Each row is a point. Each copy is the shape, with its points in the same order, turned, moved and blurred by noise. Is it also mirrored, or only turned?
In the rows, 128 means zero.

Shape:
[[ 89 136 113]
 [171  85 129]
 [115 163 140]
 [113 179 115]
 [120  96 119]
 [113 156 180]]
Copy 1 (6 x 3):
[[115 139  94]
 [142 137 184]
 [121  97 101]
 [146 112  76]
 [114 152 143]
 [ 97  73 110]]
Copy 1 is: mirrored
Copy 2, 6 rows:
[[171 111 123]
 [ 81 142 121]
 [158 109 165]
 [179 129 168]
 [124 123 107]
 [137  75 175]]
Copy 2 is: mirrored
Copy 3, 6 rows:
[[107 128 100]
 [143  78 175]
 [150 147 110]
 [151 139  81]
 [108 102 141]
 [151 175 139]]
Copy 3 is: only turned
Copy 4:
[[132 167 117]
 [110  79 155]
 [156 132  92]
 [177 148 101]
 [106 131 144]
 [133 121  59]]
Copy 4 is: mirrored

Shape:
[[121 142 125 175]
 [139 129 119  98]
 [110  96 177  83]
 [182 151 131 163]
 [144 180 159 148]
 [169 148 101 167]
 [129 112 131 112]]
Copy 1:
[[118 125  89 165]
 [138 135 142 117]
 [101  99 189 116]
 [165 147 123 178]
 [115 165 137 178]
 [172 142  95 155]
 [132 116 149 119]]
Copy 1 is: only turned
Copy 2 (7 x 4):
[[131 171 128 123]
 [148  95 131 110]
 [ 95  77 162  77]
 [174 154 164 142]
 [167 163 165  86]
 [172 157 133 153]
 [125 102 137 112]]
Copy 2 is: only turned
Copy 3 (7 x 4):
[[120 160 153 148]
 [157 126  95 129]
 [143  78 118  78]
 [156 201 129 121]
 [108 182 115 105]
 [158 192 128 153]
 [155 116 117 121]]
Copy 3 is: only turned

Shape:
[[146 132 145 104 153 153]
 [136 117 109 120 102 165]
 [ 62  81 110 149  89 107]
 [129 135 123 119 113  89]
 [103 136  76 152 164  87]
 [ 65 153 128 144 159 110]
 [130 109 150  82  78 141]
 [131 150 161 139 135 144]
 [ 65 154  91  83 133 148]
 [ 83 114  82 119 132 114]
 [122  88 164 134 117 111]
 [145 149 160 102 129 161]]
Copy 1 (12 x 6):
[[134 131 153 134 138  93]
 [156 137 149 108  89 122]
 [125  67 100  57  85 143]
 [147 108 108 115 147 155]
 [103  84  88 160 106 176]
 [ 67  99 114 111 125 157]
 [175 151 133  71 139 103]
 [113 128 170 122 147 128]
 [ 75 173  96 114  93 129]
 [108 102  85 113  83 138]
 [145  76 128  92 136 112]
 [134 143 161 120 144 101]]
Copy 1 is: mirrored
Copy 2 (12 x 6):
[[163 123 145 133 109 174]
 [111 130 142 175 132 167]
 [ 45 144 112 110 169 147]
 [137 143 133 120 167 123]
 [135 108  62 112 153 114]
 [125 162  71  89 115 148]
 [117 161 181 149 159 172]
 [144 152 139 129  95 143]
 [134 165  71 141 158 203]
 [107 128  82 124 169 162]
 [100 127 165  94 135 141]
 [159 151 158 148 107 170]]
Copy 2 is: mirrored
Copy 3 (12 x 6):
[[143 149 160 130 149 139]
 [145 102 126 129 112 147]
 [ 75 117  75  75 102 124]
 [121 150 111 130 114  86]
 [ 94 124  77 135 177  84]
 [ 97 175  79 111 172 132]
 [154 136 146  94  79 129]
 [121 170 137 147 135 148]
 [171 139  70  86 162 141]
 [118 112  81  93 152 108]
 [ 86 150 149 104 106 115]
 [158 162 157 137 126 146]]
Copy 3 is: only turned
Copy 4 (12 x 6):
[[ 91 119 128 139 110 151]
 [121 129 169 176 136 137]
 [148 156 161 134 224 132]
 [133 140 144 107 142 104]
 [187 162 104 112 144 143]
 [126 192 103 111 160 154]
 [ 82 119 195 135 149 121]
 [ 82 148 111 148 130 122]
 [128 193 175 122 129 184]
 [162 160 155 122 161 160]
 [100 108 130 126 183 119]
 [ 72 132 139 147 109 134]]
Copy 4 is: mirrored

Shape:
[[136 108 104 133 131 130  93 135]
 [148 160 113 112 148 108 105 112]
 [164 144 126 131  97 138 210 156]
 [149 134 119 113 149 174 163 119]
 [169 112 107 138 143 173  96 100]
 [ 50 111  62 114 124 111 107 131]
 [ 58 107 125 127 149 131 121 111]
 [171 136 121 131 140 133 114  97]
 [125 109 120 102 131 155  94 140]
 [161 142 126 126 128 106  98  98]
 [104 113 127 129  81 244 141 114]
 [168 143 125 140 114 140  94 135]
 [171 108 122 105  40 111 101 123]]
Copy 1, 13 rows:
[[107 131 145 152 144 115 120 123]
 [146 151 161 104 125 123 121 121]
 [153 160  91 135 111 168 208  87]
 [125 128 121 100 153 172 167 116]
 [115 129 128 130 180 160  96 110]
 [ 31 161 157 113 114  77 140  96]
 [ 66 105 135  92 137  80 148 109]
 [146 128 146 121 147 146 112  99]
 [ 88 126 143 132 137 137 128 149]
 [150 133 145 122 125 126  98 102]
 [ 64 122  40 105 158 180 128 127]
 [149 137 114 145 137 131 112 123]
 [124 138 113 168  68 161  87 106]]
Copy 1 is: mirrored
Copy 2:
[[ 99 161 121  94 140 127 111 128]
 [137 157  95 120 143 120 148 123]
 [142  61 163 145 163 154 123 103]
 [100 122 137 162 138 165 147 139]
 [ 86 161  86 132 144 161 106 148]
 [ 81 180 159 115  91  81 134  71]
 [105 180 168 137  83 110 138 129]
 [121 142  93 133 145 136 115 148]
 [ 95 157 124  98 113 157 130 124]
 [143 144  82 112 133 119 117 137]
 [ 87 144 161 170  81 223  82 101]
 [138 152 103 104 159 157 105 122]
 [135  95  87  73 112 141  68  92]]
Copy 2 is: mirrored
Copy 3:
[[159 124  93 124 122 128 121 100]
 [102 149 100 126 121  98 103  96]
 [112 145 189 134 129 130 194  78]
 [ 98 104 158 111 124 140 126  65]
 [158 102 110 109 109 121  98  51]
 [126  93  86 163  91 157 120 168]
 [130  93 125 135 131 152  87 157]
 [131 129 116 120 126  92 106  68]
 [140 108  97  86 115 142 126 113]
 [133 143 102 120 125  80 106  93]
 [163  68 190  78  59 160 129  97]
 [156 155 113 106 107 108 121  79]
 [170 129 107  98  97  58 182 115]]
Copy 3 is: only turned

Shape (15 x 9):
[[157 132 139 163 128 163 155 124 140]
 [101 132 125  99 135  88 102 157 121]
 [160 154 104 153 133 130 177 106 134]
 [136 137 144 182 130  99 139  85  94]
 [162 136 156 105 159 146 157 102 122]
 [137 170 126 162 105 131 139  67 131]
 [137 161 137 141 158 166 147 126 113]
 [ 91 101 146 127 104 124 144  72 133]
 [ 90 120 103  72 113 149 116 149 100]
 [125 115 112  80  99  82 139 203  98]
 [132 155 112  71  89  95  95 154 109]
 [ 92 156 155 113 142 149 200 115 119]
 [140 151 152  97  84 119 131 178 140]
 [121 120 125  57  90 119  93 155  46]
 [154 183 144 177 117 163 138 111 121]]
Copy 1 (15 x 9):
[[134  88 145 146 125 155 133 143 132]
 [167 183 103 128 133 116 103  92 123]
 [148 107 140 144 146 142 182 143 132]
 [161  97 128 140 135 155 165  85  74]
 [115 125 174 119 153 125 131 135 104]
 [113  97 123 160 147 147 182  88 119]
 [128 132 156 165 148 161 127 142 110]
 [113 103  88  96 166 149 130  89 110]
 [116 201  93 107 131 159 109 126 132]
 [194 204 120  81 106 143 120 110 158]
 [138 208 119 117 103 121 139  77 151]
 [135 132 150 119 208 178 126 124 131]
 [150 159 148 117 111 141 110  90 184]
 [124 229 124  81  88 164 118  87 107]
 [122 100 158 184 124 171 154 107 130]]
Copy 1 is: mirrored
Copy 2 (15 x 9):
[[ 97 126 153 171 138 105 115  96 116]
 [158 152 107 117 107 133 120 166 142]
 [118 150 161 141 132  92 157  77 125]
 [170 102 127 160 143  71 151  93 155]
 [126 127 178 137 178 125 125 122 139]
 [154 121 146 144 122 107 133  52 164]
 [133 150 148 172 166 135 139 100 122]
 [121  74 121  99 128 122 133  96 158]
 [151 141 102  83 124 167 101 146  97]
 [158 153 135  94  71 116 140 189  84]
 [184 165 138  91  83 136  97 148 119]
 [116 123 150 133 141 164 179 110 126]
 [133 143 168 137  71 141 108 146 113]
 [210 119 118  90 123 147  92 170  74]
 [146 135 146 190 130 119 121  68 132]]
Copy 2 is: mirrored

Shape, 18 rows:
[[145 104 146 164  98 202 165 115 102 107 127 155]
 [143 169  76  99 158 187 120 130 121  96 148 131]
 [100 101 114  96 185  96 124 118 154 155 131  63]
 [104 104 173 118  85 165 158 109  83 102 147 122]
 [116 125 110 143 123 131  91  87  88 134 149 132]
 [145 191 101 127 152 137 109 108 111 116 130  95]
 [136 122  91 117 153 106 149 159 156 161 134 105]
 [178 155 112  93 178 178 142 103 133 103 127 166]
 [185 136  84 106 183 161 131 136 124  74 125 110]
 [ 84 100 139 146 100 174 126 108  60  95 101 141]
 [ 93 106 168 150 120 153  95 115 137 107 126  97]
 [135 140 104  86 153 118 163 154 173 137 122 130]
 [ 93 107 158 149 104 168 120 137  80 100 158 156]
 [122  98 160 147  98 134 148 119  92  87 153 144]
 [109 102 141 111 109 139  72 116  97 155 133  59]
 [103 105 112 118  85 126  80  92 121 109 129  97]
 [113 106 123 126 111 150  88 111  97 130 159 122]
 [128 122 136 104 134 102  89 144 118 145 112 110]]
Copy 1, 18 rows:
[[141 120 111 165 113 207 117 136 105 129  62 125]
 [159  98 117 126 157 170 201 142  90 146 148  98]
 [ 87  86 133  90 101 107 115 170  89 141 213 106]
 [152  79 105 137  64 160 105 133 116 142  73 121]
 [160  94 169 134 124 148 112 125  89 136 138 134]
 [168  96 149 125 152 137 167 181  97 171 165 142]
 [ 63 120 125 122 140 129 152 135 113 146 180 122]
 [171 164  84 126 145 169 178 139  80 127 150 111]
 [149 111  85 121 161 201 171 166 114 128 190 128]
 [171  67 125 189 105 156  81 135 112 127  93 102]
 [138  86 162 104  88 158  92 176 125 130 120  90]
 [ 90 141  93 123 117 118 179 140 127 152 174 104]
 [155  78 142 149  86 163 126 119 121  97  82 116]
 [146 106 126 149  66 171 119 126 134 115 103 142]
 [142  49 151  76 132 120  77 151 114 150 132 120]
 [155  81 160 108 116 147  90 121 128 168 153 101]
 [153  76 157 111 125 152 117 110 107 123 126 125]
 [126  97 132 103 136 106 111 146 137 119 161 124]]
Copy 1 is: mirrored
Copy 2:
[[ 93  89 111 119  88 173 187  96 108 108 125  86]
 [ 93 102  99 121 205 144 169 110 167 134 134 137]
 [143 140 112 170 146  76 120 129 142 182  52 131]
 [103 100 130 101  75 152 136  99 146 151 105  85]
 [129 121  73 141 120 143 103  87 144 131 133 131]
 [129 125  88 104 190 153 115 129 127 149 113 133]
 [128 167 119 194 165 131 145 156 144 156  79 131]
 [122 101 133 124 196 139 182  74 130 104 107 149]
 [140  88  98 116 204 131 189 135 141 115  89 128]
 [111 104  83  97  49 140 167  83 140 154 149 122]
 [ 95 104 101 106  82  91 110 134 121 139 107 108]
 [112 148 161 164 175 124 160 152 153 144  87 154]
 [ 98 127  92 106  67 141 141  96 163 119 135  90]
 [135 118 113 110  77 148 141 113 151 120 129  67]
 [112  96  68 129  86 132  76 125 136 175  69 142]
 [139  79 103 143 101 123  84 135 140 161 133 133]
 [108  98  83 126 111 136 105 107 155 136 109 119]
 [137 143 110 135 111 131 106 140 146 130  87 168]]
Copy 2 is: mirrored
Copy 3 (18 x 12):
[[125 105 123  81 180 139 139 194 152  88 111 130]
 [136  94 178 135 149 110  98  95 178  67  88 145]
 [127 107  95 161  77 105  98  66 115 111 158 117]
 [ 76 141 108  95 136 130 145 171 126  77  91 105]
 [125 117 114 172 154 117 119 133 131 122  74 110]
 [145 129 148 166 155 107 108  88 182  92 110  97]
 [128 110 113 140  93 110 101  92 165 132 155 162]
 [178 123 161 124 159 136 105 112 153  43 105 169]
 [173 104 161 110 123 130  66  95 179  73 107 121]
 [120 118 127  97 149  88 148 183 111 103  72  92]
 [ 97 116 147 129 141 138 120 136  93 125 134  79]
 [130 129 135 114 100 118 116  76 157 109 153 181]
 [ 81 131 137 116 163 111 109 184 112 108  85 118]
 [ 99 157 107  96 157 139 106 171 129 108  93 116]
 [ 95  98 128 185  85 130 134 142 126 124 110  71]
 [105 108 126 148 119 144 142 112 116 145  73  83]
 [102 103 128 160 135 128 117 147 124 119  84 111]
 [132 144 144 163  83 119 120 128 132 136 123 123]]
Copy 3 is: mirrored
Copy 4, 18 rows:
[[138 121 130 167  69 123 126 115 112 136  50 190]
 [125 168 127 128 136 152 103 194  92 110 113 201]
 [ 66 118 140 131 169 162 112 173 167 170 153 105]
 [133 126 157 157 133 137 161 110 115 172  55 160]
 [108 128 199 149 140 131 103 123 110 110 116 161]
 [ 94 148 127 120 174 127 104 163  83  95 117 150]
 [116 120 124 103 115 139 129 177 140 149 154 112]
 [145 151  94 148 132 119  72 169 107 139 126 207]
 [ 99 153  92  92 146 144  99 159 132 120 122 203]
 [116 116 180 169 123 107 171 115 141 106  55 184]
 [ 91 153 151 165 134 154 118 107 155 129  64 126]
 [149 140  98 122 131 142 124 193 138 157 147 123]
 [127 165 179 165 101 130 161  97 109 136  79 161]
 [138 132 157 152 118 137 153  74 117 155  85 159]
 [ 67 138 205 122 157 135 107 140 151 143  73 109]
 [121 120 194 130 166 163 108 124 154 109  81 134]
 [110 146 207 132 127 142 113 119 125 134  95 154]
 [111 159 165 111 153  99 113 140 157 138 117 113]]
Copy 4 is: mirrored
